Each row of a before or after table is a point. One or more steps were done to the points. Then noise was added and the rows were shuffled. The steps act on columns, c1 being the first. Name the steps. A step turns or swaps two columns, mirrors them in a line or flattens them onto one, adds a multiple of one to another, or multiplies or shifts one. Angles are multiples of 10 degrees, from the lower column toward the higher: turns from -170 to 170, lines from 10 to 170 but not 90. Use the fewest steps. Two steps may share a column if one is a turn and the other turns, adds or multiplies; they go together, in the order done. Otherwise the lowest column goes first.
In the rows, 128 means zero.

Before (10 x 3):
[[161 150 123]
 [142 168 121]
 [130 112 148]
 [120 108 117]
 [156 164 131]
 [170 131 130]
 [116 150 110]
 [131 122 162]
 [124 122 112]
 [132 140 141]]
After (10 x 3):
[[155 236 120]
 [115 194 125]
 [119  68 127]
 [159 194 115]
 [122 110 124]
 [136 110 140]
 [133  80 135]
 [140 248 120]
 [133 164 131]
 [168 136 115]]
Steps: multiply c3 by 0.4; turn c1 and c3 by -20 degrees; multiply c2 by 3

Before (9 x 4):
[[ 87 139 135 167]
 [187 138 102 124]
 [110  76 155 169]
 [201 180  92  80]
 [ 79 125 148 169]
 [ 86  77  92 194]
 [185  83 164 134]
 [114 127 113  98]
 [ 64  81 135 159]]
After (9 x 4):
[[144  77 179 198]
 [131 126 147  97]
 [ 48 185 120  78]
 [169 139 146 164]
 [157  80 113 174]
 [103  82  65 133]
 [ 68 137 122 126]
 [180 129 134 170]
 [187  79 152 158]]
Steps: turn c1 and c3 by -150 degrees

Before (9 x 6):
[[ 85 186 128 166 170 216]
 [192 152 129 161 172 201]
 [ 77 200 120 117 131  70]
 [ 97 124 158 105 126 160]
 [ 94 156 121 214 168 135]
 [130 184 108 146 101 119]
 [147 179 138 104 187 154]
 [172 109  89 100 116 129]
 [113 177  68 185 117 138]]
After (9 x 6):
[[128 179 104 100 186 155]
 [ 73 109 110 100 115 130]
 [170 124 140 103 126 164]
 [109 183 138 147 101 119]
 [139 157 160 213 168 140]
 [ 98 150  70 160 172 201]
 [147 186 162 169 171 218]
 [ 83 176 173 185 117 140]
 [151 201 174 118 129  71]]
Steps: turn c1 and c3 by -120 degrees

Before (13 x 8):
[[115  95  90 104  97 172 120 122]
 [122 151 134 155 131 160 156 129]
 [129 183 110 160 132 112  94  80]
 [115 126 149 118 132 123 144  93]
 [111 109 107 109 132  96 124 128]
 [111 131 193 177 137 159 145 113]
 [155 159 137 220  99 147  82 161]
 [ 88 147 140 164 131 135 116 128]
 [152 109 136 104 165 158  85 188]
 [117 127 117 139 138 140 114 132]
 [154 121 154 162 162 125 102  98]
 [129 134 114 134 150 138 119 130]
 [137 149 138 115 121 150  95 178]]
After (13 x 8):
[[124 132 110 161 131 112  95  32]
 [109  59 107 110 131  96 127 127]
 [142  59 134 104 165 160  83 249]
 [129  99 138 114 120 150  94 228]
 [116  77 117 140 138 139 115 137]
 [126  85 114 133 149 140 119 131]
 [147 109 137 222  99 148  78 193]
 [115  45  89 104  96 173 122 116]
 [151  69 155 162 164 126  98  68]
 [ 86  99 141 163 131 135 123 128]
 [118  77 147 118 132 122 146  59]
 [113  81 195 175 136 157 148  99]
 [127 101 133 155 131 160 156 130]]
Steps: turn c1 and c7 by -10 degrees; shift c2 by -50; multiply c8 by 2

Before (14 x 9):
[[117 112 139  85 101 128  64  75  92]
 [129  87 143  71 121 112 144 141 151]
 [ 95  97 176 174  78 115 153 139 115]
 [173 167 112  74 176 169  71  51 149]
 [179  95 177  81 168 113 175 159 157]
 [ 90  91  89  66 128 174  63  49 114]
 [103 155 101 150 148 152 137 120  91]
 [137  65  80 162 167 170  80  88 127]
 [147  99 147  90 137 186  69 118 197]
 [115  82  73 166 148 224 153 133  87]
 [ 80 107 100 167 126 134  84 151 152]
 [128 169 113  90 119 154 165  87 175]
 [191 172  79 100 123 107  70 148 176]
 [133 105  97 165 118 116 127 103  92]]
After (14 x 9):
[[192 105  96 165 127 117 117 156  93]
 [250 173  79 100  70 108 122  75 176]
 [157  98 176 174 152 114  78 158 114]
 [187 169 113  91 165 153 118  17 176]
 [197  66  80 162  80 171 167  88 128]
 [163 155 101 150 137 152 148 175  91]
 [175  83  72 166 152 224 149 195  88]
 [189  86 142  71 144 113 121 106 152]
 [177 112 140  85  65 128 101 129  91]
 [233 168 112  74  72 169 176  19 151]
 [150  90  89  65  62 174 127  70 113]
 [239  95 177  81 175 113 169 115 157]
 [140 107 100 167  85 135 127 116 153]
 [206 100 147  89  69 185 137  14 197]]
Steps: shift c1 by 60; swap c5 and c7; add -1.5 times c9 to c8

Before (9 x 12):
[[116 127 134 107 159 167  85  68  62 146  37 108]
 [112 232 163  90 167 127 134 104 162 119 138 124]
 [137 105 224 123 175  99 147 106 132 172  99 120]
 [142 209 194  13 129 111  69 173 116  95 147 144]
 [132 128  73  79  90 146 151 162  85 109 101 151]
 [136 101 101 139 123 162 102 105 103 143 114 118]
 [119 158  64  64 155 130  86  72 165 169 149 183]
 [ 69  94  70  90 115 146 143 181 145  92 106  36]
 [ 94  97 135 130  92 127 132 112 150 161 101 148]]
After (9 x 12):
[[179 195 194  20 128  93  69 173 120  96 146 139]
 [123 104 103 141 127 197 106 106 100 139 116 118]
 [122 103 220 121 175  66 145 103 131 175  95 120]
 [120 135 132 109 162 207  88  63  60 144  38 110]
 [133 125  71  79  95 165 152 163  91 113 101 148]
 [169 233 159  91 169 127 137 106 166 124 137 128]
 [ 53 130  72  92 121 166 145 181 148  98 106  35]
 [ 81 122 140 133  94 122 134 116 148 164  99 149]
 [135 157  61  60 156 136  89  74 160 166 150 182]]
Steps: turn c1 and c2 by -30 degrees; multiply c6 by 2

Before (12 x 14):
[[148  96 139 142 143 130  93 137 127 161 111 103 108 175]
 [162  86 111 105  79  74  94 142 156 174 129 123 132 242]
 [134 165 125  78 114 182  92 155 138 130 105 161 113 131]
 [124  95 125  27 115 121 148 163 134 119  96 158  40 155]
 [ 98 134  63  38  93  64 127   8 151 183 144  86 158 124]
 [ 95 148 108 160  83 184 105  66 125 123 146 169 146 229]
 [133 167 134  32 151  86 204 173 129 114 126  99 150 119]
 [ 92  99 123  43 101  62 135 132 129 178 126 153 170  99]
 [110 169 139 189  88  66 109  99 148  87 147 146 129 133]
 [141 102 148 156 157  79 108 150 191 148 174 168  99 105]
 [116  88 137 134  82 137  99 157 142 169 209 106 175 121]
 [248 141 103 171 159  74 195 144 136  92  96  91 135 114]]
After (12 x 14):
[[249 150 106 174 176  75 193 144 139 163 115  74 108 116]
 [144 102 123 161 168  80 116 151 193  87 150 184 137  98]
 [118  91 176 139  78 133  95 155 139 143 206 148 160 124]
 [ 94 149 135 161  69 190 107  61 128 153 124 169 120 228]
 [112 167  85 179 105  63 109 110 147 144 137 146 143 132]
 [ 95 136 204  38 110  65 127   7 145 150 168  98  90 127]
 [145  98 145 138 139 130  94 143 125  88 125  95 116 172]
 [ 88 100 191  42 120  58 138 130 135 144 117 151 144  95]
 [137 159 119  80  97 175  91 152 134 121  93 140 112 131]
 [124 103  84  27 112 123 149 169 133  72  79 132  79 162]
 [128 170 116  34 165  84 202 177 137 152 136 112 141 115]
 [160  86 174 108  97  73  86 142 163 111 135 125 115 242]]
Steps: turn c3 and c13 by 60 degrees; turn c3 and c10 by -120 degrees; add -0.3 times c6 to c5; turn c11 and c12 by 30 degrees

Before (11 x 18):
[[127 124 123 153 163 158 113 103 150 105 150 131 129 176 116 144 139 155]
 [140 113 117 103 133 133 128 111  97 112 179  54  92 175 162 146 137 111]
 [121  96 134 148 154 148 150 133 133 137 156 160 138 159 113 167 167 119]
 [ 99 108 134 139 120 131 137 188 169  96 105 132 134  86 173  84 100 122]
 [187 139 185 103 131 160 119 123  78 142 129  57 101 197 156 103 113  88]
 [117 166 117 100 107 145 156 173 146  92 132 142 120 143 171  59 124 105]
 [130  94 123 166 127 130 109 142 147 111 118 152  92 143 141 133 150 100]
 [155 132 129 118 104 127 148 172 139  67 131 148 133  94 141 101 122 106]
 [177 149 120 104 152 149 120 115  82 136 118  84 147 177 165 128 147 100]
 [113 109 126 140 136 126 105  85 134 131 144 137 162 149 117 139 124  95]
 [ 94 115 135 111 111 107 143 151 140  68  99 138 108 117 179 141  75 109]]
After (11 x 18):
[[116 105 127 163 157 131 106  87 137 132 101 139 162 148 118 142 121  31]
 [130 117 126 201 179 160 114 102 150 104  97 129 129 175 112 145 101 213]
 [176 146 121  53 171 149 115 115  81 137 151  85 150 172 164 129 117  45]
 [156 134 129  95 123 128 147 171 145  63 120 148 133  92 142 102 133  64]
 [127  91 125 240 145 130 114 140 145 111 154 154  95 139 139 131 112  44]
 [138 114 115  51 153 135 128 110  96 111  53  50  93 175 161 150  90  79]
 [ 99 109 132 161 142 127 140 187 168  93 154 129 133  80 172  85 169 114]
 [186 138 186  48 155 160 116 120  80 139 117  56 100 199 158 107 145   5]
 [116 169 115  43 124 146 152 173 149  92 121 139 117 146 175  63 127  60]
 [ 92 118 135  75 130 106 144 149 141  72 154 139 112 118 184 140 190  71]
 [121 102 130 191 172 151 158 133 132 135 100 159 139 155 110 169  73 100]]
Steps: turn c2 and c7 by -10 degrees; multiply c4 by 3; shift c5 by 20; multiply c11 by 1.6; turn c11 and c17 by -160 degrees; multiply c18 by 3
